Each row is a point. Each table stands for the endless flat space through its points: a line for two points, a plane for three, and so on. Write the one point that lies in both, or say that there is none.

First (2 x 4):
-2.7  -1.6  -2.7  2.2
-1.8  1.4  -1.8  3.1
Second:
-4.2  0.1  -2.0  4.6
-0.6  0.1  -3.2  2.2
They share: no point

First, 4 rows:
0.9  0.7  -1.1  -1.8  -0.7  4.3  3.6  1.3
4.0  0.2  -4.0  -0.7  -3.4  3.5  0.5  4.2
2.1  -1.0  1.6  -3.1  -2.5  3.1  6.1  -1.4
4.9  -1.2  -1.0  -0.9  -4.1  2.3  3.1  1.2
Second:
1.2  -0.2  -1.9  -2.9  -0.7  1.0  2.7  4.7
2.0  1.0  -6.7  -3.3  -4.3  5.0  -2.9  -2.5
1.0  -0.8  -2.3  -4.0  0.0  0.2  2.5  6.2
3.6  0.1  -4.7  -2.9  -5.1  6.6  -0.4  -2.8
They share: 2.6  -0.1  -1.5  -2.0  -2.6  3.6  3.1  1.7

First (6 x 12):
3.6  4.5  7.3  -6.6  1.3  2.5  1.3  1.8  -3.8  9.4  -7.4  -0.4
3.2  -0.6  2.6  -3.2  -1.5  3.3  2.8  3.6  -5.1  8.2  -5.8  -1.0
5.9  3.5  -2.4  -1.5  2.0  -0.1  8.2  5.4  -3.5  4.0  -6.1  3.1
6.6  6.4  -2.1  -0.9  8.4  -0.9  8.6  4.8  -3.2  -2.0  -2.1  4.2
7.2  4.5  -0.8  -0.9  6.2  2.5  7.9  5.0  -5.3  1.0  -3.9  0.8
3.8  2.5  -4.4  0.0  4.3  -3.6  7.5  5.0  -1.7  -1.1  -1.0  6.3
Second (2 x 12):
4.3  2.3  2.0  -3.0  3.2  -0.7  4.0  2.6  -2.1  3.6  -2.8  3.4
3.1  3.7  1.2  -1.6  3.6  -1.7  3.4  3.8  -3.3  3.8  -3.8  2.6
They share: 3.7  3.0  1.6  -2.3  3.4  -1.2  3.7  3.2  -2.7  3.7  -3.3  3.0

First:
4.0  0.8  -0.2  1.4  0.8  -0.3  -3.2  0.3  -5.7  -2.9  4.6  -0.6  2.1  5.6  8.8  -0.5  -5.0  1.3
2.4  -1.6  -1.3  -1.3  -2.3  -4.3  -0.7  4.0  -7.3  -5.1  5.0  -2.7  -1.9  3.5  6.5  -1.6  -3.7  -0.3
-1.4  1.1  -2.3  6.6  3.5  -3.5  3.4  -0.2  1.7  -2.7  0.0  -1.6  4.3  3.5  0.6  -4.4  1.2  -0.7
1.0  1.4  -3.8  2.2  -0.6  -5.2  0.7  1.8  -1.6  -3.7  1.3  -2.6  1.3  1.6  -1.3  -5.1  -0.6  -3.6
-0.8  1.7  0.4  6.1  3.6  -2.2  2.2  -0.6  -0.4  -1.3  2.5  0.1  4.3  2.8  3.8  -3.9  0.3  0.6
Second (3 x 18):
0.2  -2.2  -0.4  2.4  0.4  -2.4  1.9  1.4  -0.2  -0.1  0.3  -1.4  3.9  5.0  3.3  -1.7  1.2  0.0
1.7  2.1  -2.6  2.6  1.1  -4.3  -0.3  1.3  -4.5  -6.4  4.2  -3.1  0.5  3.3  3.3  -3.5  -3.9  -0.9
2.1  3.3  -3.4  2.8  1.3  -4.8  -0.9  1.3  -5.7  -8.2  5.2  -3.4  -0.6  2.7  3.4  -4.1  -5.3  -1.2
They share: 1.0  0.2  -2.0  2.8  0.8  -3.4  0.7  1.4  -2.6  -3.7  2.3  -2.0  1.7  3.8  3.5  -2.9  -1.6  -0.6

First:
-0.9  -6.2  3.1  -5.2  -0.6  -2.6  -4.3  -5.4  -6.4  2.3  4.7  -4.7  -1.7  5.0  0.8  -3.9  -1.1  -2.9  -0.3  0.7  2.0  -4.7  0.5  5.5
3.9  1.6  -0.4  -3.1  2.4  -1.7  -3.8  -6.1  -3.6  -1.5  1.5  -4.0  0.0  -0.2  -1.8  -1.4  -4.7  2.5  -0.6  1.9  -1.4  -2.3  -3.7  3.9
1.5  -0.8  2.5  0.4  0.7  -6.7  -0.6  -7.1  -1.4  -1.2  4.8  -5.4  -1.6  1.5  -2.6  -3.6  -4.9  -4.4  2.3  4.7  -2.6  -2.2  0.2  3.1
-1.1  -2.7  6.9  -1.8  1.7  -4.2  -2.0  -1.6  -1.7  1.2  2.7  -3.3  -6.8  6.6  -5.2  -7.4  0.5  -5.8  -0.5  0.6  4.0  -5.6  -2.5  0.4
1.9  -0.9  7.2  -1.8  -1.8  -5.0  -2.7  -0.4  -3.0  -0.9  2.1  -4.5  -9.3  6.3  -4.8  -6.8  2.3  -2.0  0.2  -0.3  8.1  -5.4  -4.2  -1.8
4.6  -4.1  -4.0  -8.1  2.5  0.2  -1.8  -5.3  -5.5  0.3  4.3  -4.9  3.3  1.7  0.3  2.0  -6.3  1.1  3.1  1.3  -2.8  2.1  1.9  7.1
Second, 5 rows:
0.2  -2.3  2.0  -3.8  3.8  -1.5  -5.1  -1.4  -3.1  3.2  4.6  -1.1  -2.7  3.0  -4.9  -4.4  0.7  -0.2  -0.2  2.2  1.2  -4.9  -4.4  1.2
-1.2  -4.9  1.9  -7.5  4.2  -4.8  -9.8  -4.3  0.8  3.8  4.3  -4.2  -2.8  4.1  -1.1  -2.5  -2.1  2.1  -2.5  1.0  2.5  -5.7  -2.3  -1.6
-1.5  -0.7  3.4  -4.6  3.7  -3.3  -5.7  0.4  -0.9  2.9  6.3  -0.5  -1.9  0.3  -3.6  -6.3  -2.3  3.7  -1.5  -2.0  -0.1  -8.2  -1.5  1.5
0.2  -0.7  -0.2  -0.1  4.1  0.4  -4.6  -1.9  -7.6  2.8  4.5  -1.0  -4.3  1.0  -2.3  -1.3  -0.7  -2.7  1.7  2.3  4.9  0.0  -8.0  -0.5
3.2  -2.7  0.6  -4.7  1.3  -0.4  -2.8  -5.9  -4.4  0.6  -0.3  -5.2  -4.7  6.4  -3.5  -1.9  -0.1  -5.3  -0.1  4.5  3.7  -1.0  -5.2  1.3
They share: no point

First, 7 rows:
2.9  -5.5  -1.8  -1.2  -4.6  -2.3  1.3  -0.5  6.8  -2.4  0.9  -6.7  0.0  -3.4  4.5  -0.3  2.9  -4.4  -2.3  1.6  -0.9  0.2  1.5  4.6
1.2  -0.6  -3.9  -3.7  -0.8  -3.5  1.7  2.1  0.3  -5.5  1.4  -0.6  3.1  -5.0  -5.3  -0.3  2.5  1.0  0.2  2.2  3.2  2.1  0.4  1.6
0.5  0.1  -3.2  -11.1  1.3  -2.5  -0.3  3.9  3.6  -5.5  5.7  -0.3  -2.3  -3.4  2.2  0.9  -5.2  -1.1  -5.9  -5.7  2.7  0.0  -2.2  -0.6
0.4  -1.0  -8.7  -4.0  -3.1  -0.9  4.1  1.7  6.9  -2.6  2.4  -6.8  2.2  -3.6  3.4  -3.9  2.4  -4.9  -0.8  3.1  1.4  -2.1  2.9  4.2
1.8  -1.8  3.4  -5.7  -3.1  -4.4  -2.1  6.1  4.1  -1.0  -2.4  -7.6  -1.5  -3.5  1.8  1.4  0.0  2.3  -4.4  -0.3  -2.9  3.1  -1.5  5.0
-1.3  -2.1  0.3  0.7  -0.5  0.3  3.0  -2.1  2.4  0.7  -5.0  -0.9  4.6  -1.3  -8.9  -4.9  6.4  -1.0  5.4  0.1  1.4  4.1  2.1  3.0
1.7  -3.7  3.4  -2.2  -3.7  -2.3  -0.8  2.7  6.3  1.4  -4.1  -8.2  -0.6  -1.4  2.3  -1.1  2.9  0.1  -2.1  0.3  -3.5  3.1  -0.3  6.1
Second (6 x 24):
-1.7  -2.8  1.7  -0.5  3.5  -1.0  -4.9  -0.9  4.6  -1.7  4.3  -1.7  2.5  -4.3  -2.6  -0.7  0.6  -4.0  -1.3  -0.3  2.1  5.8  0.8  3.4
-1.1  -4.3  -0.2  -2.0  2.0  -1.7  -1.9  -0.5  2.0  -1.7  0.1  -0.1  1.7  -3.4  -1.0  0.5  1.6  -2.1  0.3  -0.7  3.2  3.6  -0.1  -0.1
1.7  -1.0  -2.4  -8.4  -6.8  -6.3  1.1  -0.3  6.2  -0.2  1.1  -2.9  -0.4  -5.5  2.1  -1.5  7.4  1.5  0.7  -0.9  2.6  -4.2  2.7  4.9
0.5  -0.4  -0.5  -3.5  -2.4  -4.1  -0.1  0.2  5.8  -1.2  1.6  -3.7  1.2  -3.0  -1.9  -2.3  1.8  -0.8  -2.7  -0.5  1.4  2.4  0.1  6.2
0.3  -4.2  0.0  -4.4  -0.7  -1.8  -1.9  0.2  3.6  -1.1  1.6  -0.7  -1.1  -7.4  2.6  0.7  6.2  -0.5  2.7  -0.3  2.7  -0.4  3.6  -1.7
0.5  -4.7  -3.6  -7.6  -2.9  -4.8  -2.8  -1.6  2.1  -3.9  2.7  1.2  6.7  -2.6  -0.2  2.2  6.4  -2.4  3.2  2.3  4.3  -2.6  1.4  4.3
They share: no point
